Each row of a before or after table is a point. One or more steps were done to the points. Then noise was added and the rows were shuffled. The steps act on columns, c1 being the first. Name the steps. A step turns or swaps two columns, mirrors them in a line or flattens them onto one, adds a multiple of one to another, or multiplies or shifts one. Angles are multiples of 10 degrees, from the lower column toward the higher: turns from -170 to 170, lines from 10 to 170 but not 90. Use the fewest steps. Two steps may share a column if one is a turn and the other turns, adds or multiplies; they go together, in the order done. Otherwise the lowest column goes first.
In the rows, 128 means zero.

Before (14 x 3):
[[ 58 163 113]
 [171 106 158]
 [ 76  81 214]
 [ 92 119 203]
 [158 159 112]
 [ 59  61 218]
 [ 59 160 103]
 [155 146 154]
 [129 142 142]
 [165 105 191]
 [ 61 104 171]
 [127 146 158]
 [157 102 122]
 [180 152 191]]
After:
[[118 165 170]
 [ 94 122 205]
 [132 153 203]
 [103 124 163]
 [243 118 186]
 [ 77 128 125]
 [126 110 159]
 [218 112 189]
 [179  99 184]
 [150  59  89]
 [203  97 146]
 [119 167 133]
 [150  67  80]
 [123 113 139]]
Steps: turn c1 and c3 by 20 degrees; turn c1 and c2 by 140 degrees

Before, 10 rows:
[[157 103  74 168 159  53 198 206]
 [143 110  76 102 123  75 123 123]
 [ 91 119  75 156 100 113  91 156]
 [178 157  88 174  83  48 199 190]
 [135 136 236 134 153  67 132 178]
 [143 140 151 103 120 140  95 153]
 [128  79  84 182  64  63 128 140]
 [109 168 164  63 142  63 101 193]
 [ 63 171 183  34 118 133 142 141]
 [ 74 210 122  65 175 107 107 101]]
After:
[[136 135 186 189 196 111 134 178]
 [ 63 208 147 160 154 187 108 100]
 [212 157  89 200  81  70 199 191]
 [195 104 121 192 123  73 196 204]
 [140 109 103 185  98 144 123 122]
 [124 141 136 119 133 157  95 154]
 [129  81  79 182  71  61 127 142]
 [ 70 170 147 142 149 223 142 140]
 [ 96 168 147 203 153 179  99 194]
 [ 74 118  94 140  86 101  93 157]]
Steps: add 0.5 times c7 to c1; flatten c3 and c5 onto the line at 50 degrees; mirror c4 and c6 in the line at 130 degrees

Before (14 x 11):
[[146 125  68  75  77 171 172 117 102 175 170]
 [136  97 137 109  82 123 129 106 163 153 150]
 [145 154 123  73  82 143 183 147 249 168 152]
 [146 158 126 123  83 112 139 110  95 172 189]
 [118 116 125 126 112 116 189  89 122 165 171]
 [154 137  65 121 107 145 184 113 131 124  79]
 [139 129 114 110 181 137 132  94  98 168 186]
 [157 158  33  25  72 117 140 122 199 158 190]
 [154 136 125  41 140 137 194  86  97 177 113]
 [143 115 125  97  81 119 188 147 100 162 182]
 [111 130 130  87 107 159 185  91  99  54 194]
 [152 161 121 118 104 191 188  97 113 130 141]
 [ 10 156  30 116  94 135 150 109 164 131  48]
 [150 161  86 107 177 170  95 134 118 111 143]]
After (14 x 11):
[[116 114 138 124 204 136 190  88 123 162 170]
 [156 140 125  42 238 120 196  88  99 177 113]
 [156 162 208  24  87  76 141 125 198 157 188]
 [153 164  93 118 193  74 188  97 117 130 143]
 [110 131 106  88 193 105 185  90  99  54 194]
 [139 130 133 110 184 111 131  95 100 167 184]
 [  9 157 198 115 129  60 149 109 166 134  51]
 [148 123 150  72 142  54 174 116 103 175 172]
 [143 118 133 100 173 134 186 148 100 162 185]
 [152 158 133 105 125  70  95 131 118 111 140]
 [154 136 166 121 190  75 185 113 133 125  80]
 [133  95 125 109  85 137 130 105 164 151 150]
 [146 157 139 123 101 140 139 110  95 172 190]
 [146 150 122  74 162 116 182 149 248 165 151]]
Steps: turn c3 and c6 by 140 degrees; add 1.5 times c7 to c5

Before (9 x 18):
[[135 180 145 149 124 121 113 178 178 154 159  46 103  85 118  96 148  57]
 [ 75 200 182 135 102 156 189 104  77  91 108 155 141 147  72 197 146  80]
 [140  80  88 151  89  53  63  69  68 134 136  45 115  83 111 208 138  85]
 [141  99 128 166 199 183 166  78  65 111  86  78 143 141 127 165 112 145]
 [120 188  59 106 116 184  89 144 103 170 140 151 102 164 121  81 123 122]
 [ 65 148 176 173 159 137 108 163 100  62 131  82 143 151 143  81 160 157]
 [149 100 118 103  81  96 141  67 205 199 198  97 160 162  73 208  68 120]
 [109  85 171 156 142  91 182 158 201 108 174  97 123 114  49 162 154  62]
 [193  82 128  81 156  56  95 199 128 108 194 131  99  84 174 195  63 111]]
After (9 x 18):
[[204  74  65 133 113 152 190 107  76  86 164  99 146 152 162 196 146  73]
 [ 80 111  78 152 119  87 184 157 210  85  87 158 123 117 190 164 161  58]
 [ 80 141 156 154 122  56  63  68  65 114 152 218 113  85 143 212 137  84]
 [ 88 196 126  85 104  58  98 204 130 130  66 131 105  84  76 196  66 112]
 [104 145 127 167 221 180 162  78  69 119 113 148 147 140 117 168 113 146]
 [150  59  70 172 164 138  99 160  96  93 103 164 136 157  79  77 162 154]
 [103 151 152  98  65  99 145  62 206 156 107 186 160 156 209 195  64 123]
 [186 116 210 109  99 181  88 142 102 135 124 111 103 164 155  77 119 122]
 [180 128 116 150 135 123 112 174 180 149 107 215 102  87 149  87 146  53]]
Steps: swap c1 and c2; turn c10 and c15 by 150 degrees; turn c3 and c10 by 160 degrees; turn c5 and c11 by -140 degrees; turn c5 and c12 by 160 degrees

Before:
[[156 202 144 147 120 128 120 133 133 130 113 115 102 140 160 194 171 142
  138 131 150 190 111  89]
 [111  97 122 129 116 134 153  55 125 109 176 121 110  86  95 139 153 123
  117 137 137 167 127 151]
 [180 107 152  87  83 155 129 150 166 120 199 153  64 113 161 110 126  90
  169 130  69 185 101 149]
 [162 124  85  89 103 143  94 146 101 126 151 131  99  68 192 167 132 162
  130  68  69 180 180 157]
 [ 90 170  67 146  81 123 212 139 162 145 137 163  92  82 136 187 170 160
  115 108 176 107  71  99]
 [130 128 139 143 125 133 177  84 141 100  89 118  80 105 112  91 114 187
  167 130 139 124 102 146]
 [127 138 145 146 184 107  40  56 134  87 146  89  46 146 127 171 128 187
   52  94 171 125 116 105]
 [143 148  98 133 146 144 169 106 151  66  94 155  82 125 108 144 146 117
  113 108 133 121  52  92]
 [121  95 152 134  92  95  98 116 120 184 102 103 138 132  80 120 124 172
  139 145 166 122 106 189]
 [150 186 109 124  98 133 125  92 113 126  66 119  84  74  93 183 128 151
  136 150 123 121 172 163]
 [113 173 186 120 132 151  87  82  82  61 183 145  80  52 122 161 129 164
  158  94 100 184  56 117]
 [147 148 137 156  87 183 131  69 204 136 125 106 101  72  60 181 143 167
   95 119 186 155 111  77]
 [146 151  74   7  95 203 112  88 157 128 143 121  93 141 139 123 133 147
  199 127 116 123 151 118]]
After, 13 rows:
[[148 152  50 156 163 182 129  67 205 136 119 107  96  76  63 186 141 166
   93 128 189 155 107  77]
 [ 93 169  87 139 224 122 212 149 163 156 138 163  90  79 131 186 169 164
  112 113 172 105  71 103]
 [147 186 113 128 155 138 129  90 113 132  64 114  88  79  95 184 127 159
  136 147 129 128 181 157]
 [131 122 115 144 128 133 176  86 145  97  84 122  73 102 110  96 110 188
  171 137 133 130 101 138]
 [107  98 121 136 145 134 155  55 124 103 168 122 106  84 100 138 152 127
  115 135 140 171 124 151]
 [162 198  94 150 134 129 120 133 135 137 113 114 108 141 159 199 169 140
  134 136 150 189 113  84]
 [113 173 119 115  69 142  80  83  84  58 181 141  75  52 130 159 128 166
  161  92  98 184  58 119]
 [121  89  59 135 132  98 102 112 118 185 101 101 135 133  80 115 122 172
  142 140 166 127 107 194]
 [129 142 150 145  94 106  43  53 132  95 143  89  52 146 125 167 128 188
   54  91 172 122 114 100]
 [181 106 112  87 105 160 129 147 163 118 189 153  66 110 154 111 127  93
  168 131  71 183 102 150]
 [150 148 139  12 182 210 112  88 155 126 146 120  91 141 142 128 132 152
  196 126 116 127 149 121]
 [147 151 155 135 143 147 172 103 151  70  94 155  80 125 108 146 147 117
  120 105 129 122  51  95]
 [168 117 159  89 159 144  97 143  94 126 157 136 103  71 188 168 131 168
  125  70  69 181 179 159]]
Steps: add -0.7 times c21 to c5; turn c3 and c5 by -120 degrees

Before, 13 rows:
[[188 162  90 146 216 180 136 140  58  81 100 153 166 159 189  79 183  92
  169 132 113 101  57 133 159 172 164  92  72 174 183  75 128 154  46 145
  118  77  78 100  73 113  41 159  97 168 151 146 101  78  91 113 150 141
  105 139 172 186 134 163  79 100 164 167]
 [178 120  42 135  85  79 104 222 155 145 177 122 167 169 114 111 142 151
  136  69 172  50 127 104 117 108 188 123 174  90 162 147  49 103 157 188
  181 150 122 165 149 186  57  30  86 149 112  96  44 138 141 120  42 114
   73 125 160 192 105 102 178 180 139 142]
 [ 95 148  92 156 153 161  53  89 173  57 102 162 131 101 140 145 159 154
  127 161 112 158 168  67 168  77 197 148 173 126  87 147  83  75 101 128
  116  83  79  69  81 125 102  78 128 137  97  85  47 145  97 163  25 208
   91 175 178 133 176  60  79  84  70 154]
 [163  61  41 168 164 189  73 177  68  96 133 114 103 104 164  92  59 203
  144 120 200  54 186  87 104 188 164 194 104 153 164  87 176 154  72  89
  206  71 172 194 126 224  84  90 113 103 186  84 137 146 148  54  59 180
  139  97 122 185 109 148  92  84  76 157]
 [144 109 103  93 164  81 111  95  50  97 120 140 196 120 199 159 126 123
  122 159 195 121  83 169  63  61  71  87 137 200 133  62  85 112 149 161
  120  96  62 189 145 129 131  58  89  77 106 138 101 167  81 123 112 113
  105  44 112 101 210 148 139 182 184 155]
 [ 70 168 162 120 185 113 175 145 160  99 217  34 100 192 170 209 122 132
  104 150  90  82 170 181  70 187 182 216 101  92 106  63  53 159 118  83
  157  85 134 177  91 143 142  77 125 134 185  67 158  99  80 186  65 132
   79 114 108 124 104 162 105  77 136 150]
 [186 157 159  60  91 106  87  89 166  45 149  63 189 195  98 157 119 157
   78 132 162  75 111 179 152 124 199  84 113 104 110  83  44 163 170 115
  241 207  83 139 147 164 116 108  75 174 195  91  85 118 154 125 109 161
  161 156 234  98 178 144 171  55 196 156]
 [176  80 157 179 213 108 120 218 156 138 128  73 155 148  85 144 170 198
  148 127 134 180 179 173  52 189  89 161  56 170 119  90 109 182 113  87
  132 141 113 121 164 173 155  61  44  97 163 131 115 139  57 101  67 118
  118 102 195 106 114 130 166 183 149 163]
 [ 62 136 130 178 185 112 170 123 156  17 185 167 171 112 132 178 152 124
  134 142  72 146 151 175  67 149 194 131  99 186 131 138 110 104 158 150
  128 194 137 146  92 166 126 140  90 156 105 128 142 121 127 182 122 124
  205  95 161 103 117 176  69  59  85 147]
 [ 82 101 157  70 183 105 153 143  50  40 180 111 126 123 112  89  74 139
   77 113 138  76  78 184 145  84 131  91 188 166  99 191 150 143  45  50
  172 180 117 169  56 172 173  75 155  37 119 152  83  94  70 109 131 158
  120  92 127  97  93 139 157 127  70 144]
 [163 167 130  64 156 155 134 120  76 125 100  49 197 156 186 169  79 108
  136  67  80 183 134 133 132  93 118 184  71 100 204 101 119 160 122 178
  198  89  62  54  78 117 119  56 106 117 120 179  44  36 109 165  53 119
   71  58 177 170 141 118 155  56  75 173]
 [102 140 125 161 155  97 172 195 174   7 105  65 116  83 115 106 164 130
  130  98 121 109  99 101  65  55 131 115 142  91 162  98 171 149  88 116
  123 137 135  77  96 111 115 126 166  36  88 158 172 156 152 164 126 115
  142 115 126  87  75 116 162 134 202  94]
 [120  61  76 142 109  69 157 196 110 105 201  95 103  61 158  95  93 214
   63 111 196 155 182 162 112 169 114 110 162  89 138 129 130  75 109  91
  232 140 151 132 149 149 132 158 102  73 174 115  98  69 147 129 121 168
  199 176 178 138 206 185  50  98 119 151]]
After (13 x 64):
[[188 158 161  61  91 138  88  88 165  45 149  65 191 195 100 158 119 158
   78 131 162  78 110 180 151  95 197  84 111 104 110  82  41 164 167 113
  241 206  83 139 146 164 116 108  75 175  57  90  85 120 154 126 109 161
  161 154 234  99 179 144 172  55 195 155]
 [146 110 102  95 164 181 111  95  50  97 119 139 195 121 197 159 126 121
  123 157 197 122  83 170  62  33  72  89 137 200 134  61  85 112 149 162
  118  97  63 188 147 130 130  59  89  79 141 138 102 169  80 121 113 114
  108  42 113 100 209 146 137 183 185 155]
 [163 166 129  63 155 103 134 121  77 124  99  49 196 156 185 168  80 107
  135  69  80 182 134 132 132  65 118 184  72  98 204  99 118 161 124 179
  201  89  64  55  78 119 118  56 103 118 141 179  45  36 109 165  52 119
   70  56 177 172 141 118 152  58  75 173]
 [122  59  75 141 109 177 157 197 110 106 201  96 103  61 159  96  91 215
   62 113 198 155 181 163 113 141 115 112 162  88 139 129 126  75 110  90
  232 142 151 131 148 147 130 158 103  73  69 116  99  68 149 129 120 167
  199 177 178 137 205 184  49 100 119 152]
 [175  81 156 179 214 140 119 219 156 138 127  71 154 146  85 145 168 197
  151 127 135 179 179 175  51 160  87 163  56 169 119  90 107 183 114  89
  135 140 113 121 165 172 156  60  45  96  90 130 116 136  59 100  68 120
  118 101 194 107 113 131 167 182 148 163]
 [ 80 101 157  70 182 153 153 143  51  39 181 111 125 123 109  91  74 137
   78 113 136  76  81 183 145  56 130  89 187 167 100 191 151 143  42  50
  172 181 118 167  57 172 173  76 156  36 134 154  83  94  73 109 130 159
  120  92 127  97  94 142 156 127  71 144]
 [178 119  42 137  86 178 103 224 155 145 177 124 166 169 113 111 143 151
  135  69 172  49 128 101 117  79 186 122 172  90 164 150  48 104 158 188
  181 147 121 164 147 186  56  30  87 150 134  96  45 138 141 119  41 116
   72 125 158 193 106 102 178 180 140 142]
 [ 69 167 162 123 186 134 174 146 158  97 219  35  99 192 170 210 122 131
  102 149  91  84 171 182  70 157 181 217 101  93 108  63  56 156 117  83
  156  85 133 176  90 142 142  79 124 133  70  68 160  97  81 185  63 131
   79 116 107 122 104 162 105  76 136 150]
 [ 60 136 130 179 185 148 169 124 157  17 186 166 170 111 131 176 150 123
  133 142  71 146 153 174  65 121 193 131  98 187 131 138 110 106 159 153
  128 193 138 146  92 167 127 139  92 156 149 128 142 121 128 181 123 125
  205  95 161 104 118 175  67  59  85 145]
 [104 140 126 159 154 166 172 193 175   6 104  66 114  85 117 106 164 130
  129  97 121 109 102 102  65  27 131 116 144  90 160  97 170 149  86 117
  125 138 135  75  95 111 116 127 166  37 162 158 171 158 153 164 124 117
  143 113 124  86  75 115 161 134 202  95]
 [ 95 148  93 156 152 102  54  88 174  58 103 162 132 100 140 143 159 156
  128 161 110 158 168  67 167  48 195 147 173 125  87 147  84  77 100 128
  115  83  79  68  81 127 101  77 129 136 163  85  45 143  96 162  24 208
   91 175 179 134 176  60  79  87  72 154]
 [166  62  41 168 164  58  73 177  68  94 131 113 102 103 163  92  58 203
  144 121 199  53 187  87 104 160 165 194 102 156 166  89 175 157  72  91
  205  71 173 194 125 225  85  92 113 103  82  83 137 145 147  53  60 181
  139  97 121 186 106 150  92  86  76 157]
 [188 162  90 147 216  74 135 141  57  83 101 151 166 157 189  82 183  92
  169 131 112 100  56 132 159 142 163  93  72 176 183  75 128 156  45 145
  116  77  78 102  71 112  41 157  96 167 114 146 102  77  92 114 151 142
  105 141 173 186 134 164  79 100 164 167]]
Steps: turn c6 and c47 by 170 degrees; shift c26 by -30

Before, 8 rows:
[[113 110 137 208 120 169 150  69 132 143 123 161  85 130  96 114 213 184
   71 116 191 116 130  67 148 231  57 131  36 138 167 125 149 190 187 154
  110 115 127 173 112 139 153 190 178 106 132 183 103  58 146 112 101 127
  138 125 126 116 148 160  67  95 195  30]
 [136 144 175  97 199  26 164 165 222 149 168 171 112 172 146 247 110 109
  138 117 145  82  79 136 103 173 169 100 125 186  59 138 155 189 115  63
  247 155 120 112 100 204 122 122 174  93 121  90  68  21  66 104 173 101
  158  96 144 142  72 148  86 158 112 201]
 [ 77 127 158 176 116 105  64  93  96 113  90  81 125 176  71 114  98 136
   70 190 185  88 102 139 149  57 113 127 131 109 138 164 159  34  86 134
  178  91 138 137 228 114 110 147  47 178 140 135 149  75 111 151  92 103
   69 160 119 173  92  84 136  51 167 153]
 [131  48 152 109 109  99  61 235 196 193  97 137 137  85 102  96 179 102
  156 149 112 139 108 142 144 113  73 164 149  44 130 201  42 160 177 126
  114 140 140 179 166 102 126  67  86  34 132 164  93  93 215  87  64 148
  161  69 109 182 132 149 149 116 122  81]
 [189 128  91  93 162  98  99 141  83 139 189 120 170 121 159  69 181 149
  101 186  69 115 111 116 100 150 140 130  73 164 146  78 170  91 154  82
  123 146 173  90 161  74  95 143 155 150 107 142 135 136 121 107 114 142
  130 126 117 156 137  65 141 136  25 142]
 [212 105 149 148  30  55 139 199 124  85 180 144 181 149 114 145  76 129
  151 123 118  96 127 138 145 137 168  99  78 131  72 132 141 149 116 112
  147 137 228 155 142 114 153 140 156  98 197 164 178 143 109 142 134 142
   27  97 119 149  98 121 202 109 139 117]
 [158 123 110 117  44 180  84 110  98 177 124 102 100  39  70  62  88 152
  104 113 100 124  90 163  98 109 146  77 152 191 106 234 122 110 181 208
  137 188 106 199 175  88 159  86 125 182  63 113 169 169 137 101  44  45
   69 116  83 120 189 115 165 168 157 133]
 [235 168 171 178 146 146 133  66 203 135 159  60  97 141 149  33 159 102
  195 133 171 124  23 162 127 185 151 108 134  29 127 168 181 138 199 109
  127 182  69 140 170  62  94 136 130 143  99  90 128 163 119 157 142 175
  183 185 119  94 165 143  78 122  69 135]]
After:
[[114 106 131 207 124 170 150  91 127 141 120 163  85 133  97 118 212 242
   71 118 189 116 131  67 151 229  56 135  34 140 176 125 146  83 184 152
  115 115 119 190 116 136 148 189 176 109 126 183 105  59 146 110 100 130
  134 125 124 123  78 158  64  96 197  26]
 [158 122 104 111  48 180  89 135  75 177 122 103 102  39  67  59  90 215
  101 112 105 122  89 160 100 108 145  80 158 178 100 235 120 174 179 203
  135 191 144 203 182  87 156  80 126 178 132 114 173 166 135 101  44  48
   67 118  81 119  85 112 165 167 156 129]
 [ 79 128 147 183 115 103  64  94 102 112  89  81 121 169  69 117  96 194
   71 189 188  90  99 139 149  53 113 132 135 100 138 165 161 193  91 136
  182  93 102 144 230 112 107 149  44 178 128 137 148  70 110 152  91 106
   65 158 113 172 207  82 129  49 172 152]
 [212 104 228 150  27  52 137 205 123  86 179 145 177 150 118 147  72 187
  157 123 110  94 125 137 142 130 166 101  77 129  75 131 138  90 114 112
  155 141 145 133 145 112 148 139 159  96 125 165 179 141 111 140 133 143
   31  94 120 152 144 122 202 108 137 115]
 [237 173  86 175 146 143 134  72 233 138 160  60  94 140 150  27 160 165
  192 129 169 122  28 166 126 186 150 110 137  61 128 163 182 135 198 110
  128 187  72 161 176  61  88 137 128 145 131  89 129 163 119 163 144 172
  185 188 113 101  91 144  81 120  72 139]
 [140 147 137  94 201  29 168 155 197 143 172 175 116 170 145 252 111 168
  143 116 144  85  76 139 106 173 171  98 123 214  58 137 159  46 119  61
  249 150  79  98  94 205 121 121 178  94 128  92  69  19  64 108 175 101
  160  98 143 138 146 147  87 158 112 203]
 [131  49 148 110 108  98  61 243 219 195  99 135 137  83  99  98 178 159
  151 145 112 140 108 143 143 108  74 158 152  75 126 200  41 101 174 126
  113 135 106 142 164 106 121  67  84  34 129 166  90  90 214  82  66 145
  159  71 113 182 112 146 146 115 122  87]
 [190 128 159  90 164  99  98 126  70 132 183 123 166 120 154  75 179 211
   98 188  68 111 111 112 103 149 140 128  68 147 146  78 173 166 154  80
  119 144 177  89 160  75  97 144 152 149 128 138 136 131 117 105 111 139
  134 128 113 156 135  66 140 138  27 141]]
Steps: turn c3 and c39 by -70 degrees; turn c8 and c40 by -20 degrees; turn c9 and c30 by 20 degrees; shift c18 by 60; turn c34 and c59 by -150 degrees; multiply c47 by 0
